Each row is a point. To make a cloud, some directions were put in groups of two or more. Within a group, all points are equally far from the middle, so they leave a hole (a ring in 2 directions, a hollow ball in 3). The other directions are filled evenly. Then the cloud was stretched, turned, moved and blurred a little. How many holes are there, and how many directions does each take, smallest first?

Cloud (13 x 2)
[[ 21 -61]
 [-47 -24]
 [ 33 -56]
 [-42  17]
 [-34  26]
 [ 12  35]
 [ -8  38]
 [ 53  -6]
 [-47   6]
 [ 23  31]
 [-50 -11]
 [  3 -63]
 [-23 -53]]
Holes: 1 (2)

Cloud (29 x 4)
[[ 62  36  34 -16]
 [-15 -42 -30 -15]
 [-38  -7   7  29]
 [ 57 -47 -22  45]
 [-25  36  30 -32]
 [ 11 -50 -33  38]
 [-14  23  26 -59]
 [  1  44 -53  13]
 [ 48 -55 -23  22]
 [ 35  -4  61 -40]
 [ 24 -25 -59  15]
 [ 30 -54 -24  48]
 [ -2 -42  48  28]
 [-29  10  37  22]
 [ 23  19  72  -5]
 [-36 -12 -42   4]
 [ 17  44 -28 -45]
 [ 12 -37  60 -16]
 [ 83  14   3  17]
 [ 19 -11  -9 -64]
 [-22 -24  36  29]
 [-30  52  -4 -15]
 [-22  32  43 -11]
 [ 49 -20  75  15]
 [ 42  -5  45  74]
 [ -8  57  -1 -38]
 [-33  40  -9 -38]
 [ 17  50  18  46]
 [ 44  12 -23  76]]
Holes: 1 (4)

Cloud (53 x 6)
[[-37 -10  16 -35  34 -28]
 [ -2  46 -30 -67  15 -21]
 [-58  69 -19  57  38  33]
 [ 57  20  67  31  -7  22]
 [-23 -37  28  39  36  24]
 [  3  13 -30 -46  43 -48]
 [ 24 -15  -6 -51   6  38]
 [ 54 -12 -12 -27  32  18]
 [ -3 -31  23  -4  38 -27]
 [  8  48 -13  34 -15  55]
 [ 17 -15  23   3 -50  27]
 [-26 -22 -31 -22  31  70]
 [ 72  -6 -42   5 -51 -32]
 [  5  -6 -69  24 -35 -20]
 [-17  73 -43  46  38  56]
 [ -9 -40  32 -18 -40  24]
 [-53 -20   9 -22  38 -13]
 [-74 -15  51  25  55   0]
 [ -8 -40 -13 -32 -13  15]
 [  8 -10  -3  10 -45  36]
 [ -8  73 -35  22  60  25]
 [-63  32  45 -22  61  26]
 [ 49 -19  67  44 -33 -13]
 [-71  18  20 -25  -4  -3]
 [-44  23  47 -24  56  -8]
 [ 19 -22 -12 -40  28 -50]
 [-69  23   8  60  -5  -4]
 [ 21 -18  30 -47  16  40]
 [ 52  16 -10 -71  10  24]
 [ 23  57 -24 -60 -12  10]
 [-52  28  -7 -39  51   1]
 [  0  60  22 -20 -25   3]
 [-75  23  -7  16  71  10]
 [ 18 -35 -32 -47  -3 -29]
 [ 38 -21  40 -47  16  27]
 [-76  54 -15  46   0  18]
 [-37  37  13 -40  53  51]
 [  7  -1 -68  62  -7  -5]
 [  8  54  -6  35  -9  51]
 [ 55 -24 -35 -35  26   0]
 [-75  26  32 -38  44  24]
 [-10 -36  13 -36 -19 -27]
 [-55  58 -32  60  29   6]
 [ 50  -8  61  37   0  14]
 [-29 -35   2 -25  16  61]
 [-86  20  46  75  26   9]
 [-11 -12  18 -30 -25  57]
 [  0 -23 -27 -47   3 -41]
 [ 18  -6 -64  39 -33 -10]
 [ 46 -11 -71 -13 -44  -8]
 [-15 -21  30  57 -31  -6]
 [ 89  23 -42  22 -31  -1]
 [-25  29 -18 -49  19  65]]
Holes: 2 (2, 2)

Cloud (79 x 8)
[[ 28 -41 -37  45 -49  -1  -2  45]
 [ 27  -4  10 102  -4 -14   4 -32]
 [ -3 -42 -11  55 -43  39  50  56]
 [-41 -32 -18  61 -36  25  58 -46]
 [ 23   0  -2  65  41  25  35 -49]
 [ 14 -47   0  15 -17  18  81  48]
 [ 46  17 -22   9 -52 -21   5  -2]
 [ 54  28 -10  45  14 -26  65  12]
 [  7 -48 -27 -52 -20   1  23  39]
 [ 14  52 -30   3  25 -30 -23  24]
 [-48 -33   3  33  66  34 -15  16]
 [-29  32  39   2 -44  66  60 -22]
 [-10  38  83 -12  -2 -24  28 -27]
 [-37  -8 -27  80  54 -34  31 -20]
 [  0  35  11  89  36  49 -37 -17]
 [ 22 -10 -32  68  51 -28  11  59]
 [ 18 -44 -50  18 -60  24   1  36]
 [ 17 -89 -33   9 -55   3  33  52]
 [-40  29   7   5 -31  30  11  56]
 [ -6 -21 -46  43 -51  47  55  16]
 [ 48   3  43  12  62  -1 -51 -39]
 [-26 -17  -5 -14  51  18 -27 -27]
 [  2 -46 -61  76  13  43   8 -23]
 [ -2 -23  17  62 -50 -32  82   6]
 [ 47  -9 -24  35  26  50  11 -25]
 [ 52  35  34  52 -10  47  -9 -64]
 [ -5 -25   8 -14 -41 -36   2  18]
 [-24  61   6  35  32 -18  -1 -51]
 [-27 -28   7  -4   3  52 -33  59]
 [-43 -13 -10   3 -56 -40  42   9]
 [ 73  24  18  35  49 -23 -41 -54]
 [-14  67  67  -3 -25   8   5 -61]
 [ 25 -19   1  35  52  37 -12  61]
 [ -1 -20 -34  10  18 -32  26 -59]
 [-33   1 -23  56  65  40   8   4]
 [  9  56  23  66  76 -13 -41 -30]
 [ 13 -24  34 -17 -10 -38  56 -39]
 [ 14   3   5  39  38 -26  49  52]
 [ 41 -46 -49  77  37 -40  17  44]
 [ 28   1  74  56 -16 -27  73  -7]
 [ 24 -28 -32   3  29  27 -16 -50]
 [ -6 -22  55  78   3  39  18 -14]
 [ -4  73 -11   5 -18 -20   6  15]
 [ 13  49 -10 -22   8  48  26 -45]
 [ 30  29  19 -50  21  10 -16  38]
 [-28   6  -1 -33 -44  56 -13  18]
 [ 48  41 -26   2  27 -27 -43  21]
 [-38   6 -14  33  63 -21  -9 -28]
 [ 26 -55   7  22  10 -35  59 -41]
 [-53  17  26  47 -25  21  52 -43]
 [ 27   0  29 -56 -48  49  13  13]
 [ 28 -23  -1  77 -24 -27 -10  28]
 [-37  -1   1  44   4  23 -57 -22]
 [ 37   2  -5  53  44  50  23 -20]
 [ 19 -43 -13  10 -11 -34  91  27]
 [ 17  -7 -61   6 -14 -41  58   0]
 [-53  18  15   6 -37  44  35 -43]
 [ 66 -15 -37 -18   6   3   5  18]
 [ 19 -42 -21  16 -44  36 -18  50]
 [ -5 -47   6   4 -53 -37  93  14]
 [ 34 -12  51  29 -27  67   8 -25]
 [  8  50  14  40   6 -29 -48 -23]
 [  1  20 -10  43   8  65 -65  10]
 [ 11   8  -1  73 -39  -7  55  40]
 [ 24  62 -14 -21 -15  50 -42  -1]
 [ 45  22  -2  31 -47 -34  37 -40]
 [ 15 -17  15  63 -44 -11  63  43]
 [ 38 -40   6  14 -63  -4  58  30]
 [ 59  21 -13  30   0 -45  63 -24]
 [ 24  38  10  75  40  48  16 -36]
 [ 28 -17  75  58  35  34  -3 -16]
 [-16 -21 -17  48  36  -7  58 -49]
 [ -7 -78 -14 -15 -44  57  21   6]
 [-35  10 -40  55  46  45 -61   3]
 [-56  38 -21  22   2  46  10 -25]
 [ -3 -85 -26   1   3  40  44 -15]
 [-19  37  -6  17  27 -14  22 -64]
 [  0  20 -42  -2  15 -52   6   2]
 [ 11  10   6   7  56  34 -28  58]]
Holes: 3 (2, 2, 3)

Cloud (91 x 9)
[[   0  -20    2   22  -13   31   24   24   37]
 [  32  -19   31   46   -4  -35  -30  -27   54]
 [  17   47    0    0  -32   -7   39  -12  -39]
 [  -7   -9  -44   58  -45   21   32   20  -69]
 [  -3    4   19   -7  -25    1   22   23   -4]
 [  41    1   -7  -12   17   16  -15    8   43]
 [ -11   54  -17  -44  -50   14   -6  -15   24]
 [  11  -16  -10  -22  -43  -29   14   19   28]
 [   8  -35  -39   40   36    2  -14   37   -5]
 [  13  -14  -62  -26  -48   10   18   52  -49]
 [  34   42  -73   15   -3   19  -57    8   -4]
 [  -3   -8  -12   12   25  -25  -44  -39   20]
 [   1   28  -31   19  -36  -13  -65    3  -11]
 [  52   15  -92   22   -8   31   52   52  -21]
 [  66   12    5    0   17  -20   -9   15   17]
 [  14  -13   12   32  -11   13  -30   53  -21]
 [  26   51  -55   -5  -33  -17    8    5   15]
 [  -5  -12   29  -29  -32  -14  -49  -27  -27]
 [  -7   -1   34   -9  -23  -20  -24  -38  -10]
 [  11    0  -41   45  -21   13   19   55  -13]
 [  -1   74  -12   -1   20   39   -3   51   20]
 [  10   51  -13  -17  -33  -26  -21  -12  -16]
 [  19   55  -71  -45  -75   18    9   60  -32]
 [ -16  -15    3   17    0   10   39   36  -85]
 [  22   49   49  -29  -15   15  -43   14   20]
 [   3  -32  -29   19   12    5  -16   41  -45]
 [   2   39    2  -40   27   -6  -12   34   42]
 [   9   -2   22   30    4   72   28   24   26]
 [ -25  -56  -33   60  -19   -1  -13  -10   30]
 [   9   16   21   14   61   41  -40   18   62]
 [  73   58  -55    6   33   41   80   30    9]
 [  44   53   48    7    5   36  -13   68   -8]
 [  -1   41  -13   32   44   26   44   -6   35]
 [  -2   21  -55  -13  -76  -33   46   17  -32]
 [  25  -29  -14  -30  -30   45   72   32  -15]
 [  25   49  -49  -11   27   28   -3   68  -28]
 [  32   23   46   -6  -40   -3  -41   27  -14]
 [  18   22   -5    8  -65  -21    0   31   -8]
 [  31   63  -74    7   15   -1   71   32   14]
 [  24   16   -9   57   32   51    8  -12   -9]
 [  60   39  -26   21   -3    6   -9   88   -2]
 [  28    9  -51  -12   19   21   86   43   32]
 [  24   45  -36  -29  -61  -22   18  -18   -8]
 [  10    1  -20   21    2   23  -13  -36   -9]
 [  12  -45  -46   45  -38   -5  -32    8  -21]
 [ -14  -16  -63   37  -47   16    6   43  -57]
 [  30   43    2  -25    5   -2  -23  -32   52]
 [   9   43  -25  -33  -87   -4  -35   14   24]
 [   6   -4  -43   -2   35  -63   -9  -10    0]
 [  19   -5  -27   39  -19   52   63   14  -66]
 [ -37  -11   52    0  -41  -46  -86  -64   16]
 [  -3   20  -68   42  -18   -4  -64   -1  -42]
 [   8  -25  -45  -12   35  -54    9    5   -6]
 [  18  -54  -78   -5  -43    1    4   27   10]
 [   8   19  -30  -17   -4  -49  -36   13   19]
 [   2  -24   64   29   15   -3  -22  -41   -9]
 [   9  -37  -32   29   13  -34   40   36  -44]
 [  58    4   26  -14   23   38   23   37   12]
 [ -20   -7   28    1  -58  -30  -66  -13  -13]
 [ -21   29    8   29  -15   42   28   12   23]
 [  16    7   53   46   41  -33  -44  -37   69]
 [  75   57   33   34   26   43   35   21   25]
 [ -10   49 -121   21   31    4   36   28  -13]
 [   7   28   -1  -10  -12  -17  -53   11  -21]
 [  13  -58  -44    8  -47    4   52   48  -39]
 [ -16  -21   23   14  -51  -41  -68  -31  -19]
 [  51  -27   21   41    7   12   14   28   14]
 [  11  -23   41   29  -33   15  -29  -15  -15]
 [  44    8  -79   14  -17   33   45   49  -36]
 [   5   61  -40   19  -24  -39   34   -8    2]
 [  83   15  -75   37   21   -9   58   29    8]
 [  -9  -19  -88  -15  -54   10  -14   23   23]
 [  48   32  -15   28  -10  -19   36   11   27]
 [  35   33  -62  -12  -27  -32   36   22  -28]
 [ -33   10   11    3   58  -13   16   26    3]
 [ -42   52  -54   -5  -46    4   44  -13   -9]
 [ -42  -30   14   12  -44  -31  -62  -27   22]
 [ -23   17   33    2  -31   10  -48   29   18]
 [   6  -23   22   39  -43  -17  -44   39   16]
 [ -20   -4   36   33   24  -51   -4  -10   21]
 [   5   28    2  -24  -54  -16  -36  -49    8]
 [  24   43  -87  -19  -31   31   58   41   -3]
 [  35   52  -32   20   -6  -35   19   21   18]
 [ -10   24  -68   57    0   30   12   27   -7]
 [  25   66  -16   15   11   -4    7  -32   51]
 [   6  -44  -88    8  -25  -17   43   21  -69]
 [  31   31   41    2  -17   11   -7   66   26]
 [  39   79   21    1   -2   25   47   29  -27]
 [   9    0  -46  -13  -61   20   46   11   16]
 [  32   -9   25   -6  -32  -11  -10  -48   55]
 [  18   42   -3   -9   11  -44  -67   11   19]]
Holes: 0
